Each row of a before or after table is a point. One or more steps were done to the points. Then noise was added and the rows were shuffled. The steps act on columns, c1 being the first. Name the steps. A step turns or swaps two columns, mirrors them in a line or flattens them onto one, adds a multiple of one to another, or multiplies or shifts one. Angles are multiples of 10 degrees, from the lower column toward the higher: turns from -170 to 170, lines from 10 to 170 but not 90. Use the fewest steps. Two steps may share a column if one is a turn and the other turns, adds or multiplies; they go together, in the order done. Otherwise the lowest column goes first.
In the rows, zero is written as 128.

Before:
[[118 144 133]
 [141  97  94]
 [106 136 124]
 [ 77 122 158]
 [ 96 104 177]
 [111 143 104]
 [ 92 100  88]
 [106 117 201]
 [121 154  97]]
After:
[[102  97 174]
 [ 98  96  90]
 [137 107 126]
 [114 106 201]
 [124  78 159]
 [ 96 141  95]
 [152 121  96]
 [144 119 136]
 [142 111 103]]
Steps: swap c1 and c2

Before (14 x 6):
[[114 112 158  82 156 154]
 [103  67 126 116 164 136]
 [129 159 102 111  95 118]
 [120 122 129 139 100 115]
 [124 179 149 111  70 134]
 [ 66 150 134 108 105 126]
 [128 125 110 137  96  84]
 [ 80 141 146 127 156 154]
 [ 81 155 147 118  64 112]
 [126 133 134 151  55 127]
 [ 93 112 127 112  78 149]
 [ 53  70 169  93 146 130]
 [122 117 149 173  73 101]
 [ 99 151 152 140 106 114]]
After (14 x 6):
[[102  97 107 123 117 105]
 [122  73  97 126  78 123]
 [ 81 107 138 121 154 145]
 [ 91 142  90 121  94 140]
 [ 80  95  84 120  81 101]
 [ 64 106 117 117 105 115]
 [103 182 129 123 174 126]
 [125 113 137 128  78 108]
 [ 49 157  90 113 184 120]
 [106 127 121 124 173 144]
 [129 139 119 129  95  74]
 [121 133 107 127 109 106]
 [130 120  79 128  74 117]
 [130 127  75 128 102  92]]
Steps: flatten c1 and c4 onto the line at 10 degrees; turn c2 and c3 by 150 degrees; turn c3 and c5 by -40 degrees; shift c6 by -10

Before (12 x 9):
[[ 85 124  95 138 130 143 129 102 123]
 [132 138  95 144 132 122 120 121  95]
 [139  84 134  96 184 170 189  93 141]
 [165 165  83  74 141  89 177 161 140]
 [167 119 122 133 113  88 185 146 116]
 [173 107 119 157 180 151 158 178 122]
 [120  92 155 103 106  97 123 131 101]
 [152 101  88 132 150 117 121 113 146]
 [ 90 147 130 142 159 140 100 137 131]
 [ 88 146  77  81 105 176 154 114 150]
 [156 145  98 147 122 167 166 117 158]
 [161 150 140 142 104 165 171 107  69]]
After, 12 rows:
[[142 129 120 145 161 140 118 120 104]
 [ 96 109 158 143 136 140 101 137 140]
 [169  82 111 142 108 128 170 108  79]
 [188 118 173 156 157  99 160 178 130]
 [108 173 117 103  93 114 122 132 111]
 [ 91 118 119 137 159 118 130 103 132]
 [150 151 136 131 172 111 121 112 155]
 [141 143 125  76 174 180 177 161 149]
 [165  85 110 148 153 122 166 118 168]
 [ 64  78  89  81 166 118 156 114 161]
 [168 168 112 134 129 141 184 149 127]
 [123 114 184  97 141  70 190  92 150]]
Steps: add 0.5 times c4 to c1; turn c2 and c6 by 120 degrees; turn c3 and c5 by -70 degrees; shift c9 by 10

Before (9 x 12):
[[176 168  99  96 156 128 136 113 149 141  96 154]
 [173 137 116 117 109 102 112 121  99 162 165 197]
 [ 96 121 111 180 147  98 170 142 160 112 139 104]
 [116 131  96 162 122 152 177 165 168 110  97  91]
 [141 122 175 164  80 125 182  86 150  94 137 109]
 [152  83 179 131 113 130 137  78  86 124 184 130]
 [112 109  94  99 115  97 167 109 146 152 102 132]
 [158 133 120 109 152 113 150 141 118 145  86 182]
 [ 99 144 150 126 105 134 183 128 159  76 129  98]]
After, 9 rows:
[[112 102  92 100 120  95 167 108 147 144 104 131]
 [138 136 175 163  82 118 182  85 149  94 137 109]
 [175 160 100  95 155 132 136 113 150 154  96 155]
 [156 126 123 108 155 118 149 143 118 146  86 183]
 [ 99 159 150 125 103 131 184 129 158  84 127  98]
 [173 127 116 116 114  98 113 120  99 163 165 197]
 [115 138  95 162 118 151 178 166 167 110  95  90]
 [153  86 182 132 112 127 137  79  86 111 184 130]
 [ 97 125 109 180 152  99 171 143 159 110 140 105]]
Steps: turn c2 and c10 by 20 degrees; turn c5 and c6 by 10 degrees

Before, 10 rows:
[[ 97 153   7 115 125 138 120 127 123 138 143 149 101 110 138 132 142 117
  134 145]
 [105 147 158 115 137 161 129 114 144  82 112 159  72 118 140 150 125 144
  114 143]
 [134 148 138 185 137 128 131 140 141  81 157 130 127 130 121 130 114 152
   93 140]
 [109 130 160 134 173 115 120 134 138 127 121 165 145 107 128 136  98 147
  139 101]
 [ 85 124 153 133 124 116 125 144  98 165 141 117 147 118 132 169 143 139
  124 149]
 [ 20 140  81 157 135 117 124 120 146  53 111 119 128 138 141 169 141 150
  131 140]
 [100 154 150 141 129 116 130 127 103 135 114 151 143 125 132 109 124 127
   97 140]
 [128 138 137 132 126 169 127 144 143 165 117 125 130 144 138  93 141 133
   99 136]
 [128  97 155 134 128 119 192 132 138 153 138 148 147 164  96 135 137 146
  132  70]
 [126 152 154 113 119 114 158  43 144 156 138  51 145 154 120 162 154  83
   87 148]]
After (10 x 20):
[[101 123 153 139 125 136 105 146 156 163 141 111 148 118 133 169 143 139
  124 149]
 [127 139 137 119 126 144 126 145 116 164 118 166 130 145 138  94 142 132
  100 138]
 [133 149 138  73 138 126 131 140 146  80 156 129 128 128 121 131 114 153
   94 140]
 [ 62 140  81  92 134 132  73 121 127  53 112 115 128 138 143 170 141 149
  132 140]
 [106 154   6 141 125 112 111 127 127 135 143 143 100 111 137 132 141 117
  133 145]
 [114 130 160 117 173  90 114 132 122 128 121 129 143 107 128 137 100 147
  138 100]
 [143 151 153 133 119 196 139  44 108 157 137  89 144 156 119 163 153  82
   86 148]
 [114 148 157 131 136 110 117 115 108  83 112 169  72 119 142 149 126 143
  113 141]
 [161  95 153 118 127 106 154 131 121 153 137 127 145 164  95 135 138 145
  132  72]
 [112 153 151 130 131 103 114 127 156 136 114 122 143 125 133 109 126 128
   97 138]]
Steps: flatten c1 and c7 onto the line at 40 degrees; turn c4 and c9 by 150 degrees; turn c6 and c12 by 70 degrees

Before (14 x 32):
[[132 114 146 108 116  96 125 112  73 147 144 104 110 118 173 124 165 168
  141 149 138 146 112 178 123  87 142 108 172  93 107 109]
 [102 131 172 109 171 178 160 102  63 143 102 123 163 179 152  93 132 176
  117 164 146 156  89 125 144 158  87 111 132  88 159 132]
 [156 163 158 139 120 114 108  93 125 124 173 169 157 108 117 168 106 142
  134 143 149 112  97 183 178  78 147 144 176  85 139 181]
 [113 174 102 159 156 105 101 129 128 131 125 132  93 173 179 132 156 155
  101 134 145 129 152 125 122 122 132 185 102 147 142 128]
 [153 113 126 123 105 114  96  64 105 128 119 109 160 144 119 102 111 119
  115 109 130 124 165 128 174 153  77 130 164 147 116 158]
 [131 172 117 106 148 112 143  54  92 140 155 167 110 166 178 152 138 121
  114 113  86 126 173 121 183 120 120 189 105 145 172 179]
 [153 166 136  88 121 105 100 125  66 152 134 125 165 112 127 103 142 200
  163 168  93 141  96 136 113 129 125 154 143  74 114 122]
 [ 94 141 116  85  89 169 159 127  83 134 165 141 169 131 170 163 144 141
  154 103 127 153 135 135 126  98  74 148 112 111  93 126]
 [130 124 106 112 157 158 136 122 113 110 120 121 115 116 137 174 113 149
  125 174  75 100 116 132 139 122 151 114 116  67  94 120]
 [127 117 177  90 152 181 120  93 122 170 113 141 117 138 159 179 125 118
   91 158  87 152 133 116 130  77 101 186 174  84 171 180]
 [ 89 111 109  80 143 125 124 108 135 163 145 115 164 188 174 103 100 168
  122 182 123 174 133 150 183 143 132 145 142 143 158 124]
 [120 172 166 164 110 134 148  85  74 183 102 114 132 160 108 125 168 175
  163 134 109 100 151 153 165  86 132 158 121 117 100 162]
 [117 105 178 140 110 145 145  91 138 114 105 174 160 120 135 155 110 124
  143 169 102 118 136 140 151  99 153 156 108 139 112 148]
 [123 104 101 140 172 168 135 123  92 112 171 154 113 142 140  97 104 184
  149 102  89 113 161 121 162 143  82 134 134 143 107 122]]
After:
[[117 176 107 160 156 102  97 130 128 133 125 132  91 172 220 131 158 154
  101 132 143 128 152 126 120 119 131 186 103 180 143 117]
 [126 112 107 138 170 168 130 121  92 109 173 158 113 141 146  95 101 185
  151 104  91 111 158 119 163 142  81 137 132 152 107 107]
 [117 109 162 138 110 141 143  91 140 115 105 178 160 120 137 150 110 121
  137 169 102 122 136 140 149  96 152 154 106 141 112 172]
 [132 171  96 107 147 111 143  54  91 141 157 168 113 165 215 152 136 120
  116 115  82 123 172 119 182 120 122 189 103 178 175 168]
 [104 117 166 106 169 180 159 101  59 143 104 125 163 178 187  91 133 179
  119 163 146 154  91 123 150 157  87 110 136 105 161 152]
 [ 94 128 119  83  90 170 158 128  82 136 163 141 167 129 214 163 143 143
  152 100 128 154 132 133 126  96  77 149 108 142  94 121]
 [120 186 145 163 111 133 146  82  71 184 102 114 132 162  96 124 166 174
  164 135 108  98 147 154 167  86 130 158 123 104  98 177]
 [154 159 137  85 124 105 102 125  62 150 136 124 166 112 144 102 145 198
  163 165  90 141  96 137 109 128 125 156 141  75 114 129]
 [152 115 112 125 106 116  96  63 100 128 116 106 157 145 108 102 112 116
  117 112 128 125 162 128 172 154  75 125 165 140 117 154]
 [132 102 153 107 115  98 124 111  70 145 141 101 109 117 226 124 166 170
  137 151 137 144 112 179 121  87 141 110 171 126 109 122]
 [129 107 144  88 155 180 121  95 124 167 112 140 118 138 201 181 126 119
   88 156  89 152 131 116 132  78  99 187 168 107 172 199]
 [132 142 111 115 160 159 139 120 114 107 119 120 114 115 167 172 114 151
  125 173  76 100 117 132 138 119 150 115 117  76  94 111]
 [153 171 128 142 119 118 111  93 125 124 172 165 155 108 127 165 104 143
  136 144 149 111 100 184 179  78 152 145 176  80 142 186]
 [ 89  87 113  81 142 124 122 110 135 163 142 114 165 188 214 103  97 168
  120 181 123 174 135 148 180 143 133 143 145 177 159 115]]
Steps: add -0.5 times c22 to c2; turn c3 and c32 by 30 degrees; multiply c15 by 2; turn c15 and c30 by 20 degrees

Before (9 x 64):
[[103 124 121 111 125  48 142 113 150 166 126 121 105 113  93  79  95 133
  139 118 159 111 177 127 125  69 135 190 108  75 106 109 142  95 158  72
  129 165 125  84 112 147  83 143  77 200 165 129 114 147  98 119 147  99
  154 147 104 121 143  98  94  82 140 120]
 [113 167 100 104 151 110 161 166 169 132 117 155 148 101 124  93 101 156
  178 118 112 129 138 118 105 104 179 132  96 145 121 112 149 157 120 167
  145 134 122 112  81 123 140 124 125 149 140 118  93 129 184 137 103 100
  122 167  99 118 159 162 116 130 117 129]
 [115 117  83 131 110  81 147 112  88 179  89 113  97 170 133 133  75 111
  121 143 172 121 172 132  98 102 121 136  95  88 163 122 143  79 144  90
  101 161 108  95 146 164 115 101  37 150 128 111 142 166 124 172 131 125
  159  98 112 133 153  71 111  94 146 161]
 [ 95 139 148 101 115 163 121 164 132 105 142 138 139  92 160 144 162 142
  174  99 124 130 120 105 129 132 149 113 126 172 120 145 122 143 119 132
  151 122 161 164 129  97 120 109 156 134 104  84 123 113 161 108  72 124
  123 132 147 108 130 167 106 132 102 164]
 [ 83 150 129 127 130  94 169 145 142 127 118 100 104  81 101 107  86 143
  128 116 143 111 163  63  99 112 156 158 124 149 109  86 162 130 135 144
  151 143 128 125 123 123 123 151 107 186 148  95 116 134 176 117 107  83
  112 188  89 111 185 157 120 129 148 101]
 [152 108 113  82 126 162  97 100 110 151  96 140 140 143 183 146 148  61
   84 184 119 135 113 133 183 131  90  96 158 142 187 154  96 137 163 139
  112 105 102 130 191 190 125  73  92 126  64 181 149 121 139 165 153 130
  208 124 157 159 101 119  82 133 194 174]
 [207  68 124  75 119 120  68  77  63 147  91 135 146 149 177 127 102  74
   83 170 146 128 124 146 150 138  98 106 154 156 190 168 115 150 199 114
   84 123  86 121 182 190 122 102  93 132  79 187 144 151 151 166 140 147
  172 114 156 129  62 126  95 139 194 187]
 [134 169 172  95 131 150 118 169 149  95 159 143 138 125 162 149 121 161
  156  86  75 122 117 136 160 140 188  93 159 136 140 131 144 152  99 143
  154 125 148 130 156  94 124 128 125 118  78 114 140 115  96  98  94 149
  106 109 155 168 135 138 128 150  99 163]
 [124 154 144  97 156 189 111 178 121 101 173 173 144 125 170 168 112 124
  162 104 132 136 125 112 129 123 167  76 143 126 143 121 160 135  86 130
  172  94 161 153 138 121 176 132 136 113 102  98 132  72 137 107  51 121
  141 131 126 153 110 144 160 127 108 143]]
After, 9 rows:
[[203  68 123  73 120 126  72  73  64 149  93 136 147 149 177 129 104  72
   83 171 148 129 122 147 154 138  98 108 153 155 189 166 114 149 201 113
   84 123  86 119 182 190 124 100 107 132  79 189 142 153 148 165 142 148
  178 117 159 133  63 125 167 137 191 187]
 [125 154 145  99 155 129 112 177 122  99 174 173 143 125 169 167 110 124
  162 100 133 136 126 108 127 122 168  77 144 126 143 119 163 136  78 131
  171  93 162 154 137 120 177 134 128 107 103  99 131  74 135 104  53 124
  145 130 128 131 110 142 106 126 106 145]
 [133 168 176  96 135 120 119 168 150  95 158 142 138 126 162 150 122 162
  155  88  73 120 116 135 160 138 187  92 157 134 139 134 143 151 112 147
  152 128 147 132 154  95 123 128 129 117  78 113 137 116  93 101  94 149
  108 113 154 155 134 137  98 150  98 163]
 [103 125 121 112 126 122 139 114 148 164 127 120 109 116  91  79  95 133
  139 118 159 108 178 128 126  69 135 190 108  75 106 110 142  94 187  73
  131 165 124  88 113 147  84 143  93 203 164 132 112 150  99 120 145  98
  156 148 100 146 144  98 128  81 141 121]
 [ 86 149 130 129 133 130 170 148 143 129 118  97 104  82 102 106  88 141
  131 115 143 111 165  63  98 112 156 159 124 148 110  84 161 129 145 143
  150 142 129 126 124 123 121 152 110 184 147  96 112 134 176 115 107  82
  112 187  91 122 189 155 125 133 147 101]
 [ 93 138 149 101 112 137 118 166 132 103 141 141 135  91 159 147 162 140
  174  99 122 130 115 107 128 131 149 114 126 174 120 145 121 142 132 132
  153 125 160 165 130 101 120 107 161 136 104  83 125 114 158 109  73 124
  122 134 147  98 129 167 113 133 100 163]
 [152 108 113  84 123 121  98 100 111 155  96 143 143 143 183 147 150  60
   87 184 117 136 113 132 184 132  88  96 160 140 187 155  98 136 198 140
  112 108 102 129 196 188 126  74 109 129  62 181 150 123 141 163 155 130
  207 124 157 145 102 118 130 134 190 173]
 [113 166 101 104 154 129 162 168 169 134 120 153 149 104 124  95 102 157
  177 118 112 128 140 118 104 106 182 130  95 144 119 113 151 157 135 169
  145 133 122 113  81 122 142 123 128 151 139 118  95 128 184 138 107 101
  125 165  99 125 158 159 117 132 120 130]
 [116 118  82 132 112 122 147 111  89 179  91 112 102 168 135 134  76 111
  123 143 173 122 174 133  98 103 122 136  95  87 163 122 143  77 179  91
  101 160 108  93 145 162 118  99  46 151 130 114 145 166 123 174 129 123
  161 102 114 150 153  70 119  94 148 163]]
Steps: flatten c6 and c58 onto the line at 110 degrees; turn c45 and c61 by 20 degrees; turn c35 and c61 by 60 degrees

Before (14 x 64):
[[ 71 122 127 146 135 120 103 140 157 140 119  90 125 128 104 151 174  77
  182  96 129 157 144 127 128 106  92 115 135 180 100 114 149 194 154 157
  149 128 110 120 121 158 110 124 148 139  91 135 127  89 148 105 163  84
  103 142 173 176 128  93 122 180 178 163]
 [137 130 141 182 135  72 167 101 116  90 112  80 165 159 118 157 122 143
  114 157 120 106 142 185 190 157 179  52 130 156  75 129 102 174  77 145
  142 146 104 165 124 113 180 102 147 138 145 147 153 120 125 110 100 128
  108 156 121 134  87 107 176 173 196 162]
 [131 106 154 167 174 118 148 124 118 104  79  87 162 205 113 115  99  88
  119 161 156  77 138 193 149 126 113  77 171 163  84 102  97 152 145 125
  124 150 101 183 106 128 129  92 177 131 150 168 140 131 151 139 106 125
  144 151  86 158 119  82 157 175 198 155]
 [ 86 155 103 113 153 136  77 118 141 148 176 150  99  95 121  78 165 137
  124 139 123 165 108  96 107  93 115  90 144 110 117  99 176  99 138 125
  156 105 136  88 164 164 149 159 124  66 125  77 133 132 144 130 139 162
  105 121 193 142 145 132  93 145 127 127]
 [ 82 165  94 149  96 119 119 118 152 189 163 137 105  83 119 100 144 120
  146 115 123 129  86  96 132 125 138 142 153 131 137 138 166  88  96 140
  112 107 110 138 157 131 130 150 111  94 146 121 129 145 103 149 115 177
  131 103 162 120 130 124 118  83 101 109]
 [ 93 150 154 107 124 154 127 131 133 178 145 117  79 111 121  83 139 128
  133 143  97 171 120 112 113 109 129  83 153 121 150 151 139 108 103 137
  117 118  86 102 171 106 145 149 110  95 118  72 130 124 113 174  97 127
  104  70 163 102 173 162 117  96 105 145]
 [162 105 175 167 139 120 167 118 130  70 120  86 130 132 111 174 130 134
  105 150 159  93 129 169 162 147 146 100 142 154  84 133 115 154 145 165
  118  82  70 160 103  84 159  98 191 120 177 145 125 109 153 134 111 141
  119 167 119 170 122 103 169 149 196 177]
 [122  81 160 159 170 102 130 126 159 104  93  45 145 145  86  92 140  88
  106 157 130  84 158 160 154 145 137 113 116 112  67 117  89 138 133 151
  160 121 143 181 103 113 155  60 189 143 175 162 167  99 154 123  87 114
  121 126 119 157 100 113 172 156 151 178]
 [110 140 120 124 165 131  90 118 135 188 133 136 132  78  96  70 135 144
  151 104 128  94 111 127 104  92 142 133 141 124 153 132 122 112 114 130
  138 103 109  85 132 147 152 176 117  90 118  92 126 109  93 123 138 127
  134 117 183 129 169 175 129 107 127 142]
 [106 108 141 101 118 154 107 103 123 170 146  79 154 127  78 164 141  72
  160 133  88 146 152 130 102 106  77 142 139 149  74  98 136 163 138 152
  190 155  69 145 108 183 119 137 175  74  79 120 134 136 129  84 146 116
   95 162 191 170 126  68 134 165 175 181]
 [143 159 136 148  92 125 120  74  99 126 100 112 136 136 112 110 125 141
  131 141 136 155 121 110 155 177 190  67  76 171 112 165 111 151 121 104
  112  83  86 128 149 126 168 138 163 108 179 133 151 134 107 180 142 139
  131 164 115 139 112 112 130 123 120 127]
 [106 128 134 116 133 105 110 169 154 183 150 143 110 124 126 118 165 102
  137 116  85 137 136  83  91  84 131 146 170 112 128 101 150 140 158 140
  166 129 139  85 111 173 114 138 128  78  99 106 138 174  96 138 179 115
   92  95 180 165 137 137  93 110 141 183]
 [ 99 146  84 124 135 143  85 136 136 144 173 162 113 116 104  90 147  98
  145 101  88 143 135  73 137 116 131 134 139  77 155 192 136 104 122 125
  117 133 109 118 160 121 138 153 116  77 123  59 127 136 119 133 163 151
  117 114 146 148 159 163 128 127 129 127]
 [104 122 194 134 132  81 172 162 135  81  70  68 181 146 103 104 118  93
  132 134 135  58 166 146 136 130 120  92 171 115  77 107  82 100 171 188
  157 108 118 147 137 121 161 131 151 145 148 153 171 132 165  84  69 115
  118 140  86 164 120 110 164 165 177 161]]
After, 14 rows:
[[101 147  87 126 135 143  83 139 184 144 149 162 112 115 106  90 148  99
  147  75  90 138 138  77 141 115 128 137 139  75 156 191 131 104 126 124
  118 131 110 116 158 120 139 152 115  76 126  66 128 133 122 163 161 153
  113 113 143 149 158 164 127 128 131 125]
 [119  78 161 159 172 102 129 129 120 103 104  45 145 144  84  92 139  89
  104 166 128  85 155 159 154 144 137 113 114 112  67 115  86 140 134 150
  161 120 143 181 103 113 153  60 186 142 175 202 167 100 156 156  87 118
  123 128 136 155 102 115 174 157 150 177]
 [105 103 140 101 120 156 108 105 130 169 123  81 153 125  80 161 140  75
  159 108  85 145 155 133  99 104  75 138 144 151  73  99 137 162 138 154
  189 156  71 150 108 183 116 138 171  74  79 116 132 135 127 114 147 115
   93 160 179 167 123  70 132 165 170 180]
 [103 123 195 134 130  78 172 164 114  82 132  63 181 144 103 107 114  90
  132 188 133  57 165 144 132 133 118  95 169 115  78 109  82 104 170 189
  161 106 121 151 136 123 158 132 153 142 142 163 171 133 164 113  69 112
  117 141  90 167 121 109 160 167 179 160]
 [ 80 162  96 143  96 120 116 117 152 190 134 137 107  82 121 102 142 123
  148  90 126 131  87  99 133 124 138 143 155 130 136 138 164  87  96 144
  113 107 110 138 158 133 127 151 114  93 146 150 134 147 108 178 116 180
  127 103 170 119 133 123 115  82 103 106]
 [ 90 158 106 109 155 137  76 116 174 146 112 149  99  93 121  80 168 138
  126  81 124 167 109  98 106  91 113  95 141 111 114  97 177 101 139 125
  160 108 134  86 163 162 151 157 123  71 125  90 135 132 148 161 136 164
  105 122 187 143 147 132  95 142 125 125]
 [143 161 135 146  90 126 120  77 104 125 124 109 134 137 115 111 125 141
  129 160 137 159 122 109 153 178 190  66  77 170 112 165 110 150 122 103
  108  83  84 128 150 127 165 139 160 108 180  96 152 135 112 212 139 138
  133 163 120 136 109 112 132 124 120 125]
 [ 92 145 156 106 125 152 129 132 176 180 112 119  79 109 117  86 139 127
  132 113  93 169 121 111 115 107 129  86 156 119 147 152 141 110 102 135
  115 124  86 101 169 107 146 149 109  91 113  75 129 128 109 203  97 126
  104  70 152 101 170 162 114  93 109 144]
 [109 131 134 116 133 104 111 169 165 180 136 140 114 124 127 116 166 101
  136 105  83 137 132  81  91  84 131 148 171 113 130 102 153 142 157 140
  170 128 137  86 111 177 116 138 129  82  97 136 138 170  96 166 176 117
   94  94 175 166 136 136  93 110 140 178]
 [133 107 155 166 174 119 151 124  90 104 102  86 160 205 113 119 101  87
  119 183 151  74 137 197 147 125 113  78 168 163  81 101  98 150 146 123
  125 149 100 184 105 126 132  94 177 128 152 155 145 130 155 170 103 120
  146 152 105 158 121  81 160 175 202 154]
 [134 133 141 181 138  69 167 100 103  90 103  79 166 156 117 157 124 142
  115 151 119 109 143 185 191 155 177  55 128 156  77 133 101 172  74 147
  141 147 102 169 121 110 175  98 146 137 148 133 156 118 127 139 100 126
  111 153 151 129  89 110 177 174 197 158]
 [ 72 123 126 144 135 122 102 142 142 139 156  93 123 130 104 151 175  77
  183 129 131 157 145 123 126 105  97 119 137 182 100 114 152 191 155 158
  148 125 104 119 120 155 111 123 154 138  87 169 129  92 147 138 164  83
  100 143 178 175 129  88 121 178 180 163]
 [162 104 178 162 138 125 168 118 117  71 106  89 126 135 113 176 133 138
  108 139 157  94 127 169 160 146 144 100 140 155  84 136 118 152 141 166
  119  84  68 160 102  82 156  98 191 124 176 148 126 110 153 164 108 138
  119 165 138 172 120 103 170 149 192 180]
 [112 141 123 122 163 133  92 116 159 190 148 136 131  79  94  68 138 142
  150 122 125  92 113 128 106  87 144 137 141 126 153 130 121 111 116 133
  135 101 108  84 132 146 154 177 118  86 115  98 130 111  93 151 140 125
  137 117 183 131 165 177 126 107 123 140]]
Steps: add 0.5 times c4 to c57; turn c9 and c48 by 50 degrees; multiply c48 by 1.6; mirror c11 and c20 in the line at 130 degrees; shift c52 by 30
